Each row of a before or after table is a point. The points were changed in one or more steps. Then noise was added and the rows were shuffled. The steps act on how far a point lies along the listed directions, d1 being the first. What was done? A step turns or swaps two directions, mirrors them in a line or flattens them onto one, adds a multiple of one to another, or multiplies one. Angles are multiples of 10 degrees, from the lower direction toward the higher: turns from -170 to 170, lines from 10 to 170 but not 90. Use the fewest steps. Two steps may share a direction if one is a turn and the other turns, adds or multiplies; they go together, in the order done. Otherwise the lowest direction goes first.

Directions:
(1): [2.9 0.8 5.4]
(2): [ 1.9  5.5 -1.9]
(3): [ 5.1 -2.6 -2.4]
Before (8 x 3)
[[ 0.7 -2.4 -2.5]
 [ 1.6 -1.2  1.7]
 [-0.5  2.4  1.8]
 [-1.3  3.6 -6.4]
 [-0.1  0.8 -2.0]
 [ 0.6  1.1 -5.0]
 [ 3.4 -0.4  0.1]
 [-3.4  6.2  4.0]]
After (8 x 3)
[[ -2.8  -6.8   2.3]
 [-13.3   5.2   1.4]
 [  2.6   0.7  -2.4]
 [  2.0  -5.5   0.3]
 [ -4.3   1.9  -0.4]
 [  0.0  -2.6   0.6]
 [  4.1  -1.7  -3.8]
 [  4.8  -2.5   0.6]]
Steps: turn d1 and d2 by 130 degrees; multiply d3 by 2

Directions:
(1): [ 1.9  3.7 -4.0  0.6  6.0 -2.5]
(2): [-3.3  0.8 -3.2  2.8 -4.2 -5.4]
Before (9 x 6)
[[-4.0 -0.9  4.2  0.6 -5.9  1.0]
 [ 2.1 -4.3  8.1 -3.9 -2.4 12.3]
 [-4.0  0.4 -3.1  1.4 -4.8 -6.6]
 [ 2.6 -0.3  2.8 -1.8  4.0  2.0]
 [-1.5  2.3 -1.5  1.8  0.7 -3.1]
 [-0.5  0.2  1.7 -0.7  3.6  4.0]
 [-3.4 -0.8 -1.3  0.6  0.5 -4.1]
 [ 0.7 -0.2  5.4 -2.5  0.1  5.8]
 [-1.7  0.3  0.2 -1.6  0.3 -0.5]]
After (9 x 6)
[[ 0.7 -1.2  6.3 -2.4 -1.3  6.8]
 [-1.5  2.8 -2.6  2.3  1.8 -3.6]
 [-3.4 -0.7 -2.2  0.4  1.3 -4.3]
 [-3.7  2.2 -4.3  1.4 -2.7 -7.3]
 [ 1.8 -0.8  3.6 -1.7  3.1  1.8]
 [-0.7 -0.6  2.8 -0.5  2.7  4.5]
 [-3.7 -0.4  4.0  0.8 -5.4  0.5]
 [-1.0  0.9  0.3 -1.1  0.1 -1.0]
 [ 1.2 -5.7  9.4 -4.0 -5.0 12.9]]
Steps: add 0.3 times d2 to d1

Directions:
(1): [-7.1 -5.0  5.2  1.6  0.3  0.8  2.6  0.1 -0.6]
(2): [ 4.1 -7.1  1.9 -4.5 -0.6 -0.9 -3.7  2.0 -1.9]
(3): [-0.5 -3.5 -5.5  1.8  0.4 -7.1  3.9  1.5 -0.6]
(4): [-1.4  3.3  2.8 -7.6 -0.8 -3.7  3.4  1.7  2.4]
(5): [ 2.7 -2.8  0.5  1.8 -1.7  1.5  1.8  0.8  9.3]
(6): [ 1.1  0.6  3.8  2.3 -4.1 -5.7 -2.4 -6.1  0.4]
Before (8 x 9)
[[-2.7 -3.0  4.5  0.7 -3.5 -3.7  2.5  0.5  3.2]
 [ 0.8 -2.1 -0.7 -3.4 -2.7 -5.5  0.1  1.4 -3.2]
 [-3.4  1.5  4.1 -2.1 -1.5 -0.9  2.2 -1.0  2.5]
 [-4.0  3.0 -7.9 -0.9  5.0 -1.7  4.3  4.6 -5.4]
 [-2.4 -3.2  6.9  2.1 -0.5 -3.5 -1.8 -4.2  0.2]
 [-7.1 -1.4  0.1 -4.2  5.3  5.1  4.5  4.3 -0.9]
 [-4.0 -1.3 -4.9 -0.1  3.1  3.0  6.3  5.0 -0.9]
 [ 1.6 -0.1  1.0 -0.7 -0.6 -0.2 -1.5  0.4  0.4]]
After (8 x 9)
[[ -3.4   5.1   2.9   0.2  -3.2   1.3   1.5  -1.2   1.5]
 [  0.9   9.1 -10.2  -4.8   3.7  -1.7   4.8   5.3   0.3]
 [  2.1   3.5 -10.0  -1.7   3.0   2.5   3.7   4.6   0.5]
 [  0.7   0.0  -5.4  -5.4   4.3   3.2   2.5   4.9   0.7]
 [ -5.1  -3.4   6.0   5.9  -2.9   0.0   1.8  -0.9   1.8]
 [  1.3  -0.3   1.3   0.2  -0.5   0.7  -1.1   0.1   0.4]
 [ -1.9  -4.7   2.4   0.4  -1.1  -1.3   0.9  -0.7   1.4]
 [ -8.2  -5.8  10.5   3.9  -0.4  -2.2   0.4  -4.7   0.1]]
Steps: add 1 times d6 to d1; mirror d2 and d3 in the line at 130 degrees; multiply d4 by 0.4; turn d4 and d5 by 60 degrees

Directions:
(1): [ 6.0  1.2 -4.1  6.3  0.5 -2.9  3.0  2.7  1.6  0.3 -2.9 -4.7]
(2): [-4.6  6.9 -0.4 -0.8  0.7  3.1  4.3 -1.3 -2.3 -1.7 -6.3 -1.8]
(3): [ 1.6 -0.8 -1.7 -4.9  8.3  0.2 -3.1  3.8 -4.2  0.0 -0.7 -3.2]
(4): [-0.7 -4.5 -4.1 -1.9 -5.0 -1.1 -1.5  4.1 -2.2 -2.6 -6.4  3.5]
Before (13 x 12)
[[-2.0 -5.0  3.0 -6.9  0.8  0.2 -6.6 -3.8  2.1  1.2  4.3  4.9]
 [ 6.1 -1.7 -4.6  4.4  4.4 -1.3 -3.6  4.8  1.9 -0.4  0.8 -3.7]
 [-0.8  0.4 -1.3  1.4 -2.3 -1.0  3.2  0.0  0.2 -0.5 -0.3 -0.1]
 [ 5.6 -4.3 -3.3  0.5  5.5 -3.1 -1.7  2.1 -3.0  1.0  0.9 -4.4]
 [-2.5  6.2  0.9  3.3 -2.8  1.4  5.3 -0.7 -0.4  0.3 -4.7 -2.3]
 [ 5.6 -1.8 -2.3  0.0  5.4 -2.5 -3.8  3.3 -1.2  2.2  1.3 -3.5]
 [-3.1  5.6 -0.5  2.1  0.6  2.6  4.1 -1.7  1.3  1.3 -3.8 -1.1]
 [-3.5 -3.5  5.7 -9.3  0.6  3.4 -2.9 -1.3 -4.6  1.3  1.8  4.7]
 [ 7.0 -1.3 -3.1  0.0  9.6 -2.2  0.4  1.9 -1.4  1.2  0.6 -5.0]
 [-5.6  6.2  2.8 -0.8 -0.8  2.0  5.1 -5.9  2.0 -1.4 -0.9 -0.3]
 [ 3.7 -0.5 -2.4 -2.9  6.4 -1.1 -0.1  5.1 -2.5 -1.0 -2.5 -5.9]
 [ 1.3  0.2  0.1 -0.5  3.4  0.5  0.0 -0.6  1.6 -0.7  3.0 -2.8]
 [ 5.2  0.2 -3.0  2.0  5.2 -0.4 -1.0 -0.5  0.2  2.0  1.5 -2.6]]
After (13 x 12)
[[ 4.6 -2.7 -3.8 -4.8  7.1 -1.9 -2.2  7.5 -3.6 -1.4 -3.5 -5.5]
 [ 2.2  3.1 -3.4 -2.0  6.8  0.0 -1.2  3.4 -4.3  0.8 -4.4 -4.9]
 [ 2.8  0.2 -4.0 -1.0  7.5 -0.9  0.8  1.8 -5.7 -0.3 -3.7 -5.9]
 [-2.8  1.4  9.6 -7.8  6.2  4.7 -1.4 -5.2 -2.9  3.9  7.7  0.8]
 [ 0.6 -5.1 -3.9  1.4 -5.1 -1.2 -1.3  3.1  2.0  0.3 -3.6  4.2]
 [ 3.9 -0.6 -6.7 -3.3  8.4 -1.1  1.1  4.9 -5.3 -1.7 -8.3 -4.4]
 [ 2.3 -5.8 -2.1  3.2 -9.1 -3.1 -0.7  4.1  0.9 -0.2 -3.3  3.3]
 [-5.6  6.2  6.5 -5.7  6.7  4.3 -1.0 -9.0  2.0  2.3  5.2 -0.8]
 [-0.9  0.9 -2.5 -2.1  1.8  1.2  1.0  1.3 -0.5 -2.8 -3.3 -2.0]
 [-2.4 -3.9 -0.5 -1.6 -7.7 -1.7  0.1 -0.9  2.3 -2.6 -1.7  5.2]
 [ 2.8  2.8 -5.9  2.7  5.2  0.9 -0.8  5.1 -0.8 -2.2 -5.4 -4.8]
 [ 0.0 -1.2 -1.2  1.7 -3.4 -2.1  2.3  0.2  0.9 -0.1  1.0  0.7]
 [ 2.2  1.1 -5.8 -0.2  3.3  0.7  0.4  1.7 -3.0 -0.5 -6.5 -1.8]]
Steps: turn d2 and d4 by 130 degrees; add 0.7 times d1 to d4; multiply d3 by 1.3

Directions:
(1): [-2.0 -1.3  2.0  1.2  1.0 -4.1 -0.5 -4.6 -0.1 -2.9 10.0 -0.9  1.3 -2.7
 -1.2  7.0 -1.9  2.3]
(2): [-1.6 -0.7  1.5 -7.4 -7.9  1.1  1.1 -1.7 -1.1  3.5  2.3 -2.5 -0.5  1.0
 -4.3 -2.1  4.3  5.7]
(3): [-2.1  4.2  4.9 -1.2 -3.3 -3.4  5.6  3.4 -4.0 -5.1 -2.7  5.3 -1.2  0.2
  4.4  2.0 -1.0  3.6]
(4): [-0.9 -2.6  2.9  1.5 -0.8 -0.9 -4.8  2.5 -4.3  3.2  1.7  5.9 -3.5 -8.9
 -1.1 -2.8  2.6 -2.2]
Before (13 x 18)
[[  0.5  -3.4  -0.9 -15.7 -11.9   7.7  -0.6  -6.1   2.4  14.9   4.2  -8.5
   -1.9   1.3 -12.7  -8.3  13.0   7.2]
 [  0.2   0.3  -0.4   2.8   0.6  -1.5  -3.4  -1.0  -2.2   1.6   2.9  -1.1
    0.0  -3.4  -1.7  -0.2  -0.5  -0.9]
 [ -1.4  -0.8   3.2  -2.7  -2.0  -2.3   1.9   0.3   0.0  -1.3   1.7   2.4
   -1.8  -1.9   0.8  -0.7   1.0   0.3]
 [ -3.9   0.1   3.3  -5.4  -7.7   0.1  -0.4   0.7  -3.7  -0.4   4.7  -0.2
    1.1  -3.9  -2.8  -0.1   3.6   8.8]
 [  4.4  -0.1  -2.5   0.9   1.1   2.5   0.1   2.9  -0.2   1.1  -7.5   3.6
   -2.5  -1.5   1.3  -6.2  -0.6  -4.2]
 [  1.0  -3.0  -0.1  -0.2  -0.7   2.9  -1.2   2.4   1.4   3.7  -2.3   2.2
   -0.7  -0.1  -2.3  -3.1   1.0  -0.8]
 [ -1.9  -4.4  -1.2   1.8   4.5   0.7  -5.4  -2.6   1.1   0.5   4.0   0.4
    0.9  -4.3  -0.8   3.8  -0.8  -1.0]
 [ -0.4   1.1  -2.0  -2.8  -3.7  -0.1   4.2  -5.6   2.5  -1.8   3.2  -7.2
    3.2   5.9  -1.3   6.7  -1.5   3.5]
 [  1.7  -3.1  -4.3  -0.4  -0.5   0.8  -2.7  -5.7   2.6   0.9   0.8  -4.0
   -1.2   1.4  -0.9   1.3   0.2   0.5]
 [  0.7  -1.8   1.5  -0.5   0.1  -3.6   1.6   1.8  -3.7  -0.2   0.9   6.6
   -0.8  -1.5   0.5   2.8   1.1  -0.3]
 [ -0.8  -2.6   1.6   2.1   1.3   1.4  -3.4  -0.7  -0.6   2.0   3.4  -0.3
   -1.6  -0.9   0.0   0.4  -0.1  -1.1]
 [  1.1   3.1  -2.9   0.2   0.2   3.7  -0.4   3.7   0.4   4.2 -11.2   4.0
   -2.5   4.5   0.7  -8.7   2.2  -3.2]
 [ -0.3   0.3   2.2   1.9   0.0  -0.6   1.2   0.7  -1.9  -0.1   3.0   3.8
   -3.8  -4.2   2.5   3.5  -3.1  -0.5]]
After (13 x 18)
[[  0.8  -3.3  -4.7  -3.6  -3.7   3.5  -2.8  -4.7   1.9   7.4   1.3  -6.3
    1.2   0.2  -5.6  -1.5   3.6  -1.9]
 [  0.0   3.0   0.8   0.5  -1.9  -1.6   1.6  -0.9  -2.6  -0.9   0.2  -1.2
    0.9   0.4   0.6   1.1  -1.8   4.2]
 [ -1.4  -0.2   2.8  -1.1  -2.7  -0.5   1.9   0.3  -2.4   1.1   4.2   3.3
   -4.3  -3.6   1.3   3.4  -1.8   1.5]
 [  5.1   6.9  -5.5 -10.7  -5.3  11.0   9.4   4.4   4.4   6.8 -19.5  -4.6
   -1.1  13.3   1.1 -11.4   6.6   1.8]
 [  2.7   1.2  -1.4   4.7   4.7  -1.3   2.0   1.3   0.1  -5.6  -2.7   3.9
   -0.3  -1.6   4.1   0.8  -4.8  -4.2]
 [ -4.1   0.3   1.2  -4.1  -1.8  -1.0   2.3  -2.4  -0.2  -3.5   1.8  -0.7
    3.0   2.3   0.4   6.3  -1.0   6.0]
 [  1.4  -1.6  -3.8  -1.7  -2.1   0.3   0.6  -5.1   2.9   0.3  -1.5  -3.6
   -1.0   5.2   1.0   2.3  -0.1   1.9]
 [  0.5   3.7  -2.7   7.7   7.3  -0.5  -0.9   2.0   1.3  -2.0  -6.4   5.4
   -1.3   1.7   4.4  -2.2  -3.3  -6.4]
 [ -2.2   0.4   1.2  -4.4  -7.7   4.2  -0.3   4.6  -2.8   1.5  -4.0   2.0
   -0.4  -2.3  -0.9  -7.0   4.7   6.5]
 [ -0.5  -1.6   3.5  -2.6  -2.1  -0.9   1.3   0.8   0.2   0.1  -0.2   2.2
   -2.1  -3.0   0.5  -2.2   1.5  -0.5]
 [  0.7  -2.4   1.7  -1.3  -1.4  -2.8   1.7   1.5  -3.8   0.7   0.4   7.0
   -1.0  -1.1   0.3   2.1   2.4  -0.4]
 [ -2.1   0.3   3.1  -0.5  -1.7   1.4   1.6  -0.2   0.3  -1.1   2.4  -0.2
   -0.9   3.3   2.3   2.8  -0.9   3.0]
 [  0.2   1.1   0.1   1.5   0.5   1.3   3.3   3.6   1.8  -0.6  -3.9   2.8
    1.4   2.9   2.1   1.4  -1.9   0.0]]
Steps: turn d1 and d2 by 60 degrees; swap d3 and d4
